Each row is a point. The ring and each string are closed loops that go straight from each point to the next, and from the last back to the first. Before rounding, they use only three directions, however many columns there are. Count how often each string passes through the ring. Passing back the other way cancels.
In the rows, zero is written as 128.

Ring (7 x 3):
[[201 147 173]
 [206 198 175]
 [171 233 155]
 [121 227 132]
 [ 90 182 134]
 [104 143 147]
 [158 122 162]]
String, 9 rows:
[[101 142 181]
 [140 166 159]
 [157 154 129]
 [147 156 177]
 [159 126 195]
 [172  92 178]
 [164  93 129]
 [118  91 152]
 [ 86 121 189]]
Times through: 0

Ring (7 x 8):
[[202 202  93 159 132 127 160 171]
 [170 227 121 134 164 142 158 177]
 [111 210 162 118 177 153 129 149]
 [ 60 165 175 123 165 150  90 103]
 [ 77 115 151 155 121 133  78  76]
 [125 116 132 171 103 124  98  93]
 [191 161  99 174 108 121 142 142]]
String, 18 rows:
[[ 78 234 163  98 205 162 121 151]
 [ 83 205 132 119 179 148 109 132]
 [ 88 189 134 127 167 145 107 124]
 [ 34 194 150 107 191 155  84 109]
 [ 32 173 191 109 182 158  82  99]
 [ 80 152 223 126 155 155 103 109]
 [102 158 183 136 147 146 110 116]
 [ 56 151 214 121 162 156  90  98]
 [ 26 161 200 111 177 158  76  91]
 [ 34 183 140 115 182 150  79 101]
 [ 89 181 134 131 161 143 104 120]
 [ 74 195 142 119 177 149 103 123]
 [ 67 217 171 102 198 161 111 137]
 [103 209 200 109 185 161 131 150]
 [131 185 194 129 158 152 135 145]
 [125 181 142 139 150 141 123 135]
 [101 218 106 122 180 144 119 144]
 [ 94 237 156 102 201 159 129 158]]
Times through: 1
String (20 x 8):
[[143 221 102 133 166 139 139 161]
 [150 186 150 142 146 141 138 148]
 [181 206 169 137 152 146 163 174]
 [199 249 128 130 170 145 180 202]
 [198 247 135 129 171 146 180 202]
 [167 196 167 139 150 145 152 162]
 [147 196 139 139 153 141 138 151]
 [134 217 105 132 167 140 134 155]
 [128 238 109 120 184 146 139 166]
 [123 195 126 135 159 141 124 140]
 [130 188 172 131 157 148 132 144]
 [124 193 195 123 166 154 135 148]
 [ 97 216 187 107 190 161 129 151]
 [ 82 225 148 106 196 156 118 145]
 [ 93 212 122 120 180 147 115 139]
 [119 187 142 135 156 143 122 136]
 [132 191 186 128 160 151 137 148]
 [137 226 189 113 183 159 152 172]
 [143 244 148 113 189 154 155 181]
 [144 242 107 122 182 145 148 175]]
Times through: 2

Ring (9 x 11):
[[202 185 133  81 146 137 140 129 136 101 153]
 [152 199 104  82 142 118 161 107 150  94 120]
 [ 94 179  84 102 137 109 166  88 148 101  90]
 [ 47 143  74 127 133 107 159  76 136 114  70]
 [ 30 106  74 145 132 109 145  76 122 129  66]
 [ 47  74  86 152 134 118 124  88 105 143  81]
 [114  76 114 138 139 134 108 114  98 144 120]
 [171 112 135 116 143 145 110 130 106 130 149]
 [202 155 141  94 145 145 124 134 122 113 160]]
String, 23 rows:
[[152 225 130  95 136 142 167 102 152  80 127]
 [189 231 117  66 145 125 167 116 159  81 137]
 [200 198  96  52 152 105 156 127 153  98 138]
 [216 210 118  57 150 122 153 131 151  92 152]
 [233 227 153  70 145 151 150 134 147  83 170]
 [186 189 147  99 140 153 141 122 133  97 152]
 [165 166 132 104 140 142 137 118 128 107 139]
 [152 138  95  89 147 111 136 118 129 121 123]
 [188 149  98  71 152 108 134 131 133 119 139]
 [249 189 142  62 152 139 133 147 135 101 177]
 [243 205 163  77 146 159 135 141 135  92 180]
 [206 198 157  93 141 158 139 128 134  93 163]
 [155 174 139 112 137 150 141 112 129 102 136]
 [155 161 111  95 143 125 141 115 133 110 128]
 [136 142  97  99 144 115 139 111 130 118 117]
 [138 166 116 106 139 132 145 107 133 106 122]
 [150 205 127  98 137 139 159 105 145  89 127]
 [152 232 125  89 137 137 171 101 157  78 124]
 [161 228  90  60 146 104 177 106 167  83 116]
 [155 198  73  58 149  90 168 109 160  97 110]
 [136 152  84  86 146 103 147 110 138 115 111]
 [126 167 107 105 139 125 150 103 136 106 113]
 [132 186 116 105 137 132 155 101 141  97 117]]
Times through: 0
String, 16 rows:
[[147 218 133 101 135 145 164 101 149  83 126]
 [130 166 126 118 136 142 144 104 130 105 122]
 [139 150 106 102 142 122 140 111 130 114 120]
 [177 165 100  74 149 111 143 124 138 111 133]
 [229 200 115  50 153 117 147 138 148  98 157]
 [240 231 143  58 148 141 153 136 152  82 169]
 [194 219 144  85 140 149 154 120 146  84 151]
 [214 243 120  52 148 124 168 124 163  77 148]
 [176 219  98  61 147 109 169 113 160  87 126]
 [139 246 112  83 137 126 183  94 166  72 112]
 [107 196 112 112 133 132 165  90 146  92 103]
 [108 162 105 114 136 125 151  96 135 107 105]
 [116 147  93 104 141 114 146 103 133 115 106]
 [121 168  66  78 146  89 161 101 150 109  96]
 [128 199  70  69 145  91 174  99 161  95  97]
 [140 228 103  81 139 119 177  98 162  81 111]]
Times through: 2

Ring (10 x 14):
[[216  99 125 133  81 109  57 173  75 104 180 113 216 175]
 [201 151 132 116  82 107  65 191  82  73 182 101 216 170]
 [154 196 148 105 100 114  94 190  94  68 158 108 186 137]
 [108 204 153 106 124 126 119 180 104  88 133 127 155 105]
 [ 74 188 149 114 144 138 134 167 109 117 114 148 132  81]
 [ 56 137 142 133 161 150 143 142 108 164  95 175 110  63]
 [ 68 108 144 142 158 150 139 128 104 181  91 181 109  65]
 [112  75 149 151 139 142 122 116  94 186 101 175 125  85]
 [175  62 142 151 108 125  88 129  81 161 135 150 167 129]
 [202  70 132 145  92 117  70 148  77 137 159 132 193 155]]
String:
[[153  90 133 141 116 129  93 146  87 147 138 147 166 125]
 [159 131 201 134 107 118 122 114  91 134 100 142 134  94]
 [162  72 185 153 113 126 116  96  86 174  97 161 131  95]
 [171  10 125 167 117 134  85 115  78 198 130 168 162 127]
 [200  13 110 163 101 126  62 136  72 175 159 150 192 157]
 [249  29 114 154  73 109  40 152  64 138 185 123 225 190]
 [229  61  85 141  79 112  32 189  69 113 208 113 243 202]
 [170  99  96 133 105 124  65 186  83 118 179 127 206 162]
 [170 143 162 125  99 115  96 154  88 106 140 124 172 129]
 [216 161 194 118  72  98  89 148  82  78 144 103 184 143]
 [244  93 116 132  66 102  39 183  69  90 200 100 239 198]
 [243  30  77 150  75 112  23 182  64 128 212 117 249 210]
 [172  60 100 147 109 128  68 163  80 149 166 143 194 154]]
Times through: 2
String (14 x 14):
[[ 44 184 182 121 161 146 166 131 115 147  71 171  87  39]
 [ 16 202 134 111 173 154 155 173 120 131 100 166 108  54]
 [ 67 188 114 110 148 142 120 195 108 108 138 144 152  99]
 [114 166 128 117 126 130 105 182  99 106 145 134 166 117]
 [130 167 148 117 117 124 107 170  97 103 137 130 163 115]
 [142 215 208 106 105 112 130 148 100  80 109 119 141  94]
 [130 224 211 104 110 114 137 148 103  80 104 122 133  86]
 [ 77 238 184 100 136 129 148 166 113  87 102 135 122  70]
 [ 66 205 181 112 146 137 154 148 112 119  89 152 108  59]
 [ 15 157 128 127 180 160 155 154 117 165  91 183  99  48]
 [ 26 108  97 140 180 165 136 157 110 188 107 190 115  67]
 [ 77 101 103 139 154 150 114 160 101 168 127 170 142  96]
 [108 130 148 132 134 136 120 145  98 144 115 155 138  93]
 [121 159 190 125 123 126 134 129 100 129  97 147 125  81]]
Times through: 2

Ring, 7 rows:
[[147 168 141 112 139 140 129 134 150 114 140 136 113  96]
 [121 154 162 127 145 133 130 132 150 116 131 116 120 151]
 [ 89 127 175 148 159 121 136 131 141 130 120 101 135 189]
 [ 78 110 172 159 168 113 141 132 131 142 116 103 143 184]
 [ 95 121 150 141 159 121 136 134 129 149 124 122 146 123]
 [127 152 130 111 140 136 127 136 137 141 137 142 137  64]
 [151 170 128 103 134 143 126 135 146 123 144 147 119  59]]
String (31 x 14):
[[100 140 153 124 145 131 127 135 139 142 127 119 145 123]
 [ 87 127 152 130 150 126 129 135 132 154 124 118 156 122]
 [ 95 130 147 128 150 127 129 135 132 152 126 124 151 109]
 [111 146 145 118 142 134 126 135 139 140 131 127 142 103]
 [111 133 146 135 155 125 135 134 134 138 129 128 135 113]
 [115 129 139 136 158 123 138 134 130 143 130 135 135  95]
 [131 152 119 106 138 138 126 137 134 148 139 151 141  35]
 [144 179 113  77 118 154 113 139 144 143 147 156 143   8]
 [153 178 111  83 123 151 118 138 143 137 148 159 133   7]
 [157 189 113  74 115 157 113 139 149 132 150 158 132   9]
 [142 174 129  93 127 147 119 136 148 129 143 143 130  57]
 [122 148 146 123 146 132 130 134 142 130 133 128 129 110]
 [140 151 138 125 150 131 135 133 141 122 137 139 116  92]
 [123 141 148 133 154 127 136 133 139 127 131 128 123 119]
 [133 165 142 107 134 141 124 135 149 125 138 132 127  94]
 [139 175 141  98 127 147 120 135 153 121 141 134 125  87]
 [121 148 149 125 147 132 131 134 143 127 132 126 127 119]
 [129 163 148 111 136 140 125 134 150 122 136 127 126 111]
 [135 172 153 107 132 143 123 134 156 113 138 124 119 122]
 [133 173 163 112 134 142 124 132 160 105 136 115 114 151]
 [118 150 169 134 150 130 133 131 151 112 129 110 117 173]
 [108 150 176 132 147 131 130 131 154 113 127 102 123 188]
 [102 154 174 122 139 136 124 133 154 121 127 102 133 177]
 [105 145 163 128 146 131 129 133 146 128 127 112 134 153]
 [107 134 159 140 156 124 136 132 139 130 126 117 130 147]
 [ 89 113 174 164 171 112 144 130 134 131 118 103 131 193]
 [ 66 100 187 173 175 107 145 130 132 138 110  90 142 227]
 [ 63 103 184 166 170 110 141 131 132 144 111  91 148 215]
 [ 53  80 187 189 188  97 152 130 122 149 105  89 148 232]
 [ 83 101 168 170 178 106 148 131 126 141 116 107 137 181]
 [105 127 156 145 161 120 139 132 135 134 125 119 131 142]]
Times through: 1

Ring, 8 rows:
[[144 124 126 149 130 123 118  92 125 126 104 168 116 150]
 [112 104 127 141 140 131 117 110 119 127  96 145 129 144]
 [ 95 101 124 138 143 135 123 122 108 123  99 134 134 133]
 [ 81 116 115 140 141 139 142 135  81 110 116 127 136 110]
 [ 91 132 111 145 134 136 149 131  74 106 127 135 131 104]
 [117 150 110 151 125 127 147 115  83 108 133 152 121 109]
 [144 155 115 155 120 119 136  96 103 116 129 170 112 125]
 [153 139 123 154 124 119 124  88 120 123 114 174 112 144]]
String (30 x 14):
[[109 138 122 140 130 108 114 112 133 143 110 140 126 121]
 [111 127 120 144 133 124 127 113 110 124 112 145 126 126]
 [118 134 123 143 130 113 115 106 130 138 109 147 124 129]
 [119 131 122 144 131 119 121 107 120 130 110 149 123 129]
 [ 90  82 121 141 150 160 143 130  72  96 100 137 137 137]
 [ 94  62 127 139 156 167 137 126  78  95  87 140 138 154]
 [125  93 131 142 142 134 113 102 125 126  88 155 126 159]
 [144 139 130 144 124  98  96  87 163 156 100 161 116 145]
 [126 132 122 146 130 119 121 103 120 129 110 155 121 133]
 [127 112 122 149 136 139 133 105  97 109 107 160 122 143]
 [135  91 123 152 142 160 143 103  76  89 103 169 122 158]
 [151 113 129 151 132 130 118  87 123 121  99 174 115 161]
 [151 134 130 148 125 106 102  84 153 146 101 168 114 151]
 [130 138 123 146 127 112 115  99 131 137 110 155 120 133]
 [118 108 122 147 138 142 134 111  93 108 107 154 126 140]
 [123 128 122 145 131 121 122 105 118 128 109 153 122 133]
 [117 117 123 144 135 128 123 109 113 124 105 149 126 136]
 [ 95  88 123 140 148 151 134 125  88 107  98 138 135 138]
 [ 80  81 120 139 152 162 145 136  67  95 101 130 140 131]
 [ 56  70 119 133 159 167 147 151  61  95  98 113 149 123]
 [ 54  78 114 136 157 171 159 155  43  84 108 115 148 114]
 [ 56  86 111 139 154 172 166 156  34  79 115 117 146 108]
 [ 36  82 105 137 158 184 181 172   7  64 122 106 152  94]
 [ 48  99 105 139 151 170 174 163  23  75 126 112 147  92]
 [ 79 131 112 140 136 132 144 137  81 113 124 125 135  99]
 [123 150 122 144 124 101 111 102 140 146 114 149 120 123]
 [100 127 115 145 135 134 141 123  86 111 119 140 129 115]
 [ 71 106 108 143 146 163 167 147  37  80 125 127 139 104]
 [ 40  92 103 139 154 179 182 170   8  65 128 109 150  90]
 [ 71 117 114 137 142 137 141 141  82 113 116 120 139 104]]
Times through: 4

Ring, 7 rows:
[[113 135 141  82 116 127 105 100 173  95 150 138  91 154]
 [127 130 132 102 134 137  93 111 136 106 152 159 110 156]
 [146  98 138 136 140 192 104 117 107 126 116 158 134 141]
 [142  79 148 151 139 203 128 114 114 138  84 140 132 118]
 [114  94 148 154 160 106 145 119 128 150  88 135 102  93]
 [ 95 116 147 132 158  53 145 114 155 140 109 131  79  96]
 [ 94 129 150  91 123  84 133  98 191 109 129 120  72 125]]
String:
[[ 99 102 155 135 147  85 155 109 162 140  90 118  83  91]
 [ 94 106 141 175 198   7 155 133 114 173  93 147  85  66]
 [111  83 152 172 170  96 159 122 122 165  70 131 102  74]
 [125  76 158 154 140 168 153 110 136 146  66 120 113  95]
 [123  98 150 126 131 159 131 107 147 126 100 130 108 121]
 [118 108 140 142 159 104 125 120 122 140 113 150 106 113]
 [122  89 143 171 174 109 140 127 103 160  86 149 114  91]
 [126  72 154 172 157 152 155 119 117 159  61 129 117  84]
 [118  81 153 164 158 127 154 118 126 156  70 128 108  85]
 [104  98 145 169 182  54 152 127 118 165  87 142  94  75]
 [103 115 140 147 174  49 136 124 128 149 113 148  90  96]
 [ 93 124 138 143 180  13 137 125 134 150 121 149  79  92]
 [ 85 131 142 127 167   9 140 117 157 139 125 138  69  96]
 [104 122 143 116 145  83 128 111 156 125 125 137  87 119]
 [113 112 152 102 117 144 130  98 175 110 115 121  93 130]
 [102 123 159  67  88 150 131  83 218  87 125 102  76 144]
 [ 97 139 154  50  85 132 121  81 227  76 146 107  69 156]
 [103 140 139  90 132  83 110 105 169 105 152 142  82 142]
 [105 141 136  93 137  78 107 108 162 107 155 148  85 142]
 [102 148 141  65 110 101 104  95 193  86 163 134  77 159]
 [105 139 152  47  81 150 112  81 221  72 152 112  76 166]
 [113 119 152  84 103 156 122  92 189  97 126 118  90 144]
 [104 124 158  63  84 158 128  81 220  83 128 102  78 149]
 [ 85 142 152  67 108  75 132  89 219  93 142 110  59 135]
 [ 87 139 141 106 151  25 130 111 171 123 140 137  67 114]
 [103 125 140 124 156  63 127 116 146 131 127 144  87 114]
 [110 106 153 115 126 131 139 102 169 121 104 120  92 117]]
Times through: 1
String (30 x 14):
[[ 90 138 142 101 143  42 128 107 175 118 140 134  70 120]
 [ 80 135 150  97 137  33 143 102 195 118 128 118  58 109]
 [ 85 123 154 106 134  55 150 101 192 123 113 112  64 103]
 [104 106 158 109 120 127 146  97 184 118 100 110  84 114]
 [114 106 151 116 127 137 134 103 163 121 107 124  96 121]
 [108 114 144 126 148  92 132 113 148 131 115 137  92 113]
 [ 96 122 141 136 168  37 136 120 142 142 119 143  82  99]
 [ 93 127 138 137 175  17 135 123 139 145 124 148  78  97]
 [ 90 128 141 130 168  18 138 119 150 141 124 141  74  97]
 [ 76 131 151 109 148  14 151 106 189 129 120 118  56  96]
 [ 85 125 159  86 113  80 149  91 215 108 116 101  60 115]
 [109 114 154  97 113 138 132  96 184 108 115 116  88 130]
 [110 118 150  96 116 133 127  98 179 107 122 123  89 134]
 [113 117 154  82  99 162 125  90 193  95 123 115  90 144]
 [114 123 140 111 139 109 116 110 149 118 132 144  97 132]
 [111 142 130 104 149  73  99 115 141 113 160 161  93 143]
 [115 141 127 110 155  76  95 119 128 117 161 169  99 144]
 [125 147 121 101 150  99  77 119 121 107 177 180 108 163]
 [137 139 122 100 140 140  72 117 116 102 173 180 120 173]
 [137 109 144 100 110 204 104 100 150 101 127 139 119 157]
 [128 113 141 114 131 156 110 109 140 115 126 146 112 141]
 [121 118 137 124 148 115 112 116 130 125 130 153 106 131]
 [130 133 124 119 157 111  86 123 108 119 158 178 116 151]
 [133 139 122 106 147 124  77 119 114 108 169 180 117 165]
 [131 127 137  90 116 169  93 103 150  96 150 150 111 165]
 [126 111 149  95 107 183 116  97 168 101 122 128 106 148]
 [118 117 143 110 131 133 117 107 151 115 126 140 101 135]
 [109 135 135 105 145  81 109 112 149 115 148 151  90 136]
 [ 98 143 143  76 119  86 115  98 190  96 152 131  74 145]
 [ 87 146 145  76 123  56 124  97 200 100 150 125  63 134]]
Times through: 4

Ring:
[[152 144 137 133 131 171 176 124 145 135 104 145 159 106]
 [136 135 137 113 148 134 161 125 133 141 133 171 151 118]
 [116 131 134 106 170  90 139 131 122 141 172 190 130 126]
 [132 143 148 134 179  70 163 127 109 137 227 178 106 120]
 [150 156 152 163 168  95 183 125 115 131 221 150 104 107]
 [146 160 131 170 140 160 163 134 146 123 127 122 128  96]
 [147 156 125 157 125 190 160 133 158 125  81 121 151  96]]
String:
[[137 147 132 140 146 143 156 131 140 131 131 149 137 108]
 [161 151 145 150 135 161 190 122 138 133 135 137 146 102]
 [176 152 150 151 123 183 210 116 141 135 119 130 159  98]
 [144 146 136 138 142 149 167 128 139 133 130 148 143 107]
 [126 141 122 126 140 158 139 135 150 132  94 153 151 110]
 [122 137 118 115 137 163 132 136 153 134  79 159 159 113]
 [152 134 144 110 135 156 183 118 136 144 117 166 167 115]
 [157 134 153 111 144 135 196 114 124 146 154 173 158 118]
 [134 129 140  99 152 123 163 123 128 145 142 184 154 124]
 [106 124 123  88 159 113 122 134 135 143 123 194 150 129]
 [119 125 137  92 167  93 145 127 121 146 166 198 141 130]
 [130 131 146 106 170  86 162 124 114 145 192 192 132 127]
 [136 139 145 124 164  99 167 125 119 140 187 175 128 119]
 [139 136 155 119 176  72 177 120 105 144 227 188 119 125]
 [113 127 147 101 196  33 146 127  98 146 249 212 106 136]
 [103 130 136 107 193  43 127 134 108 141 226 204 104 133]
 [110 139 125 124 168 100 124 139 132 133 158 173 122 119]
 [135 145 138 138 159 115 159 130 128 134 168 160 125 112]
 [141 147 144 143 162 107 169 127 122 134 186 159 121 112]
 [121 145 130 139 166 103 138 136 129 131 170 162 116 114]
 [129 151 138 151 172  89 152 134 121 130 203 159 104 112]
 [148 158 151 169 172  88 180 127 113 129 231 148  96 106]
 [135 155 136 160 162 113 156 134 129 127 179 145 110 106]
 [135 150 133 147 153 129 154 133 135 129 152 148 126 107]
 [151 154 144 157 152 129 178 127 129 130 170 142 124 104]
 [176 170 155 193 145 144 210 122 128 124 188 113 114  90]
 [158 170 134 191 135 172 176 133 148 118 131 104 123  87]
 [139 166 115 181 127 193 143 143 166 115  76 102 135  88]
 [163 164 136 178 128 183 184 129 150 123 115 110 137  90]
 [161 158 141 165 134 167 186 126 142 128 131 125 139  96]
 [138 148 132 142 147 142 157 131 139 131 134 147 136 107]
 [128 148 119 141 137 166 137 138 154 127  90 139 145 104]]
Times through: 0
